Each row is a point. Each copy is the shape, with its points in the same order, turned, moved and blurred by noise. Is it also mirrored, or only turned?

Shape (7 x 3):
[[-14  52 -18]
 [-38 -27 -23]
 [  2 -20 -10]
 [-11 -22 -16]
 [  8  18   0]
 [  5 -19  19]
 [  9 -22  -1]]
Copy 1 (7 x 3):
[[ -5  60   5]
 [-41  -5  38]
 [ -1 -12  18]
 [-14 -12  29]
 [  8  18  -2]
 [  1 -24  -5]
 [  3 -18  14]]
Copy 1 is: mirrored
Copy 2 (7 x 3):
[[ -8  49 -25]
 [-34 -27 -40]
 [-20 -18  -2]
 [-27 -20 -14]
 [  1  17   2]
 [  7 -25   3]
 [-14 -22   7]]
Copy 2 is: mirrored
Copy 3 (7 x 3):
[[-23  51 -23]
 [ 47   3 -18]
 [ 13 -18  -9]
 [ 25  -3 -11]
 [-18  20   1]
 [  8 -13  19]
 [ 13 -18   1]]
Copy 3 is: mirrored
Copy 4 (7 x 3):
[[-14  55   0]
 [-23 -16 -40]
 [ 12  -9 -22]
 [  3 -12 -30]
 [ 11  21  -1]
 [ 17 -21  10]
 [ 22 -19 -11]]
Copy 4 is: only turned

Shape (7 x 4):
[[-53  25 -19 -14]
 [  7 -41  14  32]
 [ 35  24 -40 -11]
 [  7   7  13  20]
 [ 44  17  -3  34]
 [-41 -11  20   5]
 [-34  11  19 -21]]
Copy 1 (7 x 4):
[[-50  11 -36 -32]
 [-19 -34  14  41]
 [ 28  17 -51   8]
 [ -5   2   3  10]
 [ 24  16  -1  31]
 [-52 -18   3 -10]
 [-35 -10  -6 -40]]
Copy 1 is: only turned
Copy 2 (7 x 4):
[[-35  22  15 -60]
 [  8 -20  15  26]
 [ 58  21   3 -47]
 [ 11  15  -4   4]
 [ 49  31   2  11]
 [-39  -2   3 -10]
 [-32   8 -19 -34]]
Copy 2 is: mirrored

Shape (9 x 4):
[[-17  -5 -39  15]
 [ 11   6  33 -13]
 [-29  11  30   7]
 [-30  42  27  16]
 [-15  24  27  13]
 [ 10   8  15   1]
 [  6   4   0 -35]
 [ 23   2 -37  -6]
 [-25 -15 -29 -25]]
Copy 1 (9 x 4):
[[-16 -40 -10  -4]
 [ -2  43  14 -14]
 [-47  28   8   3]
 [-56  18  34  -3]
 [-39  25  23   1]
 [ -3  22  16  -1]
 [  6  19   7 -37]
 [ 20 -20  17 -11]
 [ -9 -14 -24 -37]]
Copy 1 is: mirrored
Copy 2 (9 x 4):
[[ -6 -18 -30  18]
 [  7   8  44 -13]
 [-34   3  30   9]
 [-32  11  39  32]
 [-22  16  23  14]
 [ 12   9  18  -4]
 [ 17 -26  19  -2]
 [ 37 -12 -20   6]
 [  7 -55  -3   3]]
Copy 2 is: mirrored
Copy 3 (9 x 4):
[[ 11   5  31 -22]
 [-24  21 -39   7]
 [-48   1  -5   9]
 [-60  23   8   9]
 [-40  18  -3  11]
 [-15  22 -17   8]
 [ -6  31 -33 -27]
 [ 28  33   1 -16]
 [  2  -1  -2 -50]]
Copy 3 is: mirrored

Shape (12 x 6):
[[-22 -42  23   0  31  -2]
 [ -3  17   6  -8  -9  22]
 [ 26   6 -13 -56   4 -34]
 [  2  11  -2 -14  38 -27]
 [-27   4  20  -7   1   4]
 [ 31  13  30 -30  16 -29]
 [-25 -34  16   2   8  21]
 [ 13  -3  22  -6  36 -13]
 [ 46  14 -27 -39 -20 -30]
 [-33 -11  26  -2 -30 -24]
 [-19 -27  17  23  11  -4]
 [-22 -33  12  13  -3  -7]]
Copy 1 (12 x 6):
[[-24 -54  38 -12   9 -15]
 [ -6  15   6 -10 -16  -8]
 [  8 -16 -29 -60  19 -42]
 [-17 -17  -2 -14  35 -42]
 [-26  -8  22 -11 -17 -25]
 [ 21  -7  13 -39  22 -55]
 [-21 -37  32  -7 -18   3]
 [  2 -20  23 -12  31 -32]
 [ 31  -5 -52 -43   7 -40]
 [-16 -29  16 -12 -46 -52]
 [-12 -45  28  13 -12 -23]
 [-15 -47  18   3 -21 -19]]
Copy 1 is: only turned
Copy 2 (12 x 6):
[[-32 -42  22 -15  37 -13]
 [-23  18   4   5  -8 -10]
 [ 14  -8  -8 -60 -30  -5]
 [  3 -13  -3 -33  17  19]
 [-29   0  27   3  -1   1]
 [ 33  -4  20 -34  -3 -11]
 [-48 -22  15   5  19 -18]
 [  8 -11  14 -21  28  -8]
 [ 26  -6 -34 -33 -49 -14]
 [-24 -32  39  16 -26   4]
 [-22 -38  14  18  24  -7]
 [-30 -42  13  12   6  -9]]
Copy 2 is: mirrored
Copy 3 (12 x 6):
[[-15 -36   6  22  35 -15]
 [ -7  14  25  -6   2  25]
 [ 38  34  -6 -22   7 -37]
 [ 16  26   8  24  41 -25]
 [-20  -4  33  11  19  -1]
 [ 48   9  31   1  26 -18]
 [-31 -31  13  15  14   6]
 [ 25  -2  20  17  37  -5]
 [ 47  48 -11 -16 -24 -22]
 [-21 -10  39  17 -15 -35]
 [-10 -23  16  38   3  -5]
 [-19 -25  15  30  -4 -13]]
Copy 3 is: only turned
Copy 4 (12 x 6):
[[ 27  -9  19  11  39   9]
 [-16   0  -1 -18 -17  23]
 [ 45  21 -18 -44 -24 -29]
 [  9  15 -17 -19  25 -20]
 [ -8  14  21  -3   7  21]
 [ 12   9  19 -54   8 -32]
 [ 11 -15  16   9  16  40]
 [  5 -13   2 -28  27 -17]
 [ 27   4 -26 -42 -49 -33]
 [  6  20  38  18 -22   4]
 [  4 -25  22  21  15   6]
 [ 17 -13  17  25   0   3]]
Copy 4 is: mirrored

Shape (9 x 6):
[[  7  14 -22 -43  22 -14]
 [-28 -32  28 -38  -9 -12]
 [-19 -15  29  28  18 -37]
 [ 13  28  16 -41   7  35]
 [  7 -13  -5 -11 -12 -33]
 [-38  26 -41  24   0  34]
 [  5   2 -29 -26  16  39]
 [ 13  -7 -40   9   4 -33]
 [-13 -28 -19   9   1 -28]]
Copy 1 (9 x 6):
[[ -2  16 -14 -47   2 -19]
 [-22 -31  30 -15  19 -21]
 [  4   9   3  35  40 -26]
 [-12  21  20 -44  -8  31]
 [  5  -6 -11  -2 -11 -30]
 [-58  35 -44  11  -5  21]
 [-20   7 -26 -44  -6  29]
 [  6   6 -50   0 -10 -31]
 [ -9 -16 -34   9  15 -31]]
Copy 1 is: only turned
Copy 2 (9 x 6):
[[ 36  13 -11 -47  28   7]
 [ -9 -11  34 -41   3 -35]
 [-27  19  12  16  38 -30]
 [ 32  25  33 -36  -7  32]
 [ 24  -7  -1 -11  19 -32]
 [-11  10 -40   3 -27  40]
 [ 21 -12  -2 -30  -1  45]
 [ 29 -12 -35   3  33 -13]
 [ -5 -16 -21   0  27 -25]]
Copy 2 is: only turned
Copy 3 (9 x 6):
[[-13  38 -17  -4  20 -28]
 [-20  -5  29 -46  -5 -24]
 [-28 -31  44  29 -11 -31]
 [ -2  54   9 -10   1  23]
 [ -9  -1  -4   3 -10 -41]
 [-51   4 -39  30 -31  34]
 [-17  33 -27  -6  20  23]
 [-12 -10 -36  30  -2 -39]
 [-28 -32 -11  12  -6 -33]]
Copy 3 is: only turned
Copy 4 (9 x 6):
[[-26  19  18 -11  28  18]
 [-29 -28  36  23 -29 -12]
 [  8 -26 -17   1  -4 -40]
 [-14  -8  30 -26 -10  55]
 [ -5  12  15  23   0 -20]
 [-23   9 -56  20  -4  50]
 [-26  -9   2  17  19  60]
 [  5  26  -8  29  27  -5]
 [ -9  -3  -6  39   6 -18]]
Copy 4 is: mirrored

Shape (13 x 8):
[[-25   3  13 -16 -20  -7  -3 -21]
 [  2  12 -48   6  20  -2  17  13]
 [-10   1 -16   9 -20  -4 -14 -24]
 [-16   8   6  -4  -3   3  22  -6]
 [ 19 -16  22  23  -4  -2   3  -7]
 [-27 -11 -16 -16  -2 -12  -5 -23]
 [-16 -10 -26  -3   1   8  -6   1]
 [  1  26  -5  -2 -22   0  16  -6]
 [-28 -16   1   8  13  18  14 -11]
 [ -6  18 -12 -30 -25 -13  -5  22]
 [-33 -15   1  -4 -13 -13  13  26]
 [  4  19 -15  29  24  -6 -15  -1]
 [ -6   3 -11 -19 -16  -9  16  11]]
Copy 1 (13 x 8):
[[-23   5  16 -23 -17 -19  -1 -20]
 [ 10   7 -39 -11   9   3  25  27]
 [ -2  -9 -17 -10 -21 -16  -5 -18]
 [-25  11   3  -7  -8  -4  23  -6]
 [ -8 -24   9  27   2 -14  19 -15]
 [-19  -2 -11 -36   1 -24  -3 -11]
 [-13 -11 -20 -20  -1   2   0   7]
 [  4  13   1  -8 -26   1  26 -10]
 [-44  -5 -16  -3   8   0  10  -7]
 [ 10   1  22 -33 -24   0  10  19]
 [-35 -11  10 -17 -15 -16  17  29]
 [ 10  10 -24  23   9  -8  -9   9]
 [ -4  -2   8 -25 -12  -3  27  11]]
Copy 1 is: only turned
Copy 2 (13 x 8):
[[-17   6   6 -21 -23 -24   6 -12]
 [ 12   4 -43 -10  27  21  12   0]
 [-15 -11 -17  -1 -19  -3  -6 -27]
 [ -5  12   2 -23   2  -6  22 -15]
 [ 13 -22  19  16   2 -10  15 -12]
 [-30  -7 -18 -23 -17 -14  12   1]
 [-17 -13 -12 -20   5  13   3   2]
 [ 12  19  -6 -11 -14   0  10 -25]
 [-28  -5  13 -16  19   2  25  -7]
 [ 23   8 -15 -43 -23   1 -12  -2]
 [  8 -18   2 -50   6  -8   9 -14]
 [  3   0 -22  14  28  -9 -12  -9]
 [ 15   4 -10 -34 -14   3  16  -4]]
Copy 2 is: mirrored
Copy 3 (13 x 8):
[[-20   9  20 -24   2  -1  -3  -4]
 [ 14 -14 -60  -6  13  -6   1 -16]
 [-23 -10  -4   3  -5  -8 -11 -19]
 [  4  11  -5 -13  16   0  18   1]
 [ 25  -4  17  23  -4  -9   3  -5]
 [-15 -23   1 -30  11  -3 -10 -12]
 [ -4 -23 -23 -10   1   9  -5  -4]
 [  0  30 -15  -8  -2  -7   8 -15]
 [ -1 -21   0   1  23  17  19   6]
 [  1  16 -23 -38 -18  -6 -19   5]
 [  0 -14  -7 -28 -10  -7  15  28]
 [  4  -4 -30  26  23 -19 -20  -2]
 [  9   6 -16 -30  -8  -5   1   1]]
Copy 3 is: only turned

Shape (11 x 8):
[[ 19  36   0   7  19  -5  41 -17]
 [-31  28  41  16 -12 -20 -14  28]
 [ 16  -4 -22  31 -21 -15  16 -34]
 [-21  -5 -18  17  22  40  35 -15]
 [ -9  32  38 -10  25  37   5 -11]
 [ 14 -17 -14   2 -17  19  -1 -28]
 [-20 -35   1  -5   1 -19  14 -24]
 [ 38 -24  10  27  -7  16 -11  20]
 [ 35   8  18  29  14 -25   4  21]
 [ 21  23 -24 -41  10   3  35  36]
 [ 17 -13  33 -17 -19  -2  37 -35]]
Copy 1 (11 x 8):
[[ 44  -8  -9  -5 -24 -27  18  -3]
 [  9 -15  -8  25  19  20  12  60]
 [ 11 -14  35 -11  13 -42  -6 -10]
 [-14  18   2   6 -19 -20  44 -25]
 [ 31  34 -11  41 -23   9  24  10]
 [  8  20  31   2  15 -12  -8 -26]
 [ -6  -2  50 -16 -13  12   7   4]
 [  4 -22   4  32  25  15 -17 -33]
 [ 22 -46 -12  18  -1   4 -18   1]
 [ 37   6 -41 -41   0  24  13 -20]
 [ 53   0  51   4  -2  10  20 -10]]
Copy 1 is: mirrored
Copy 2 (11 x 8):
[[ 31   1   5 -20  23 -27  24 -27]
 [  5  28 -37  28  17  30  -4   5]
 [  1 -13   6 -28  15 -33 -35 -21]
 [-13 -24   4 -53  18  15  24 -25]
 [  7  34  14 -22  16  35  31 -25]
 [ -8   0  21 -43  -5  -4 -23  -6]
 [-43  -1   1 -10  -7 -19   1  -2]
 [ 23 -10   4 -16 -44  19 -27 -15]
 [ 34  -9  -5  23 -17  -9  -3 -22]
 [ 40  -7   6 -27  -3 -16  42  39]
 [-11  42   2 -34 -18 -33   4 -24]]
Copy 2 is: only turned
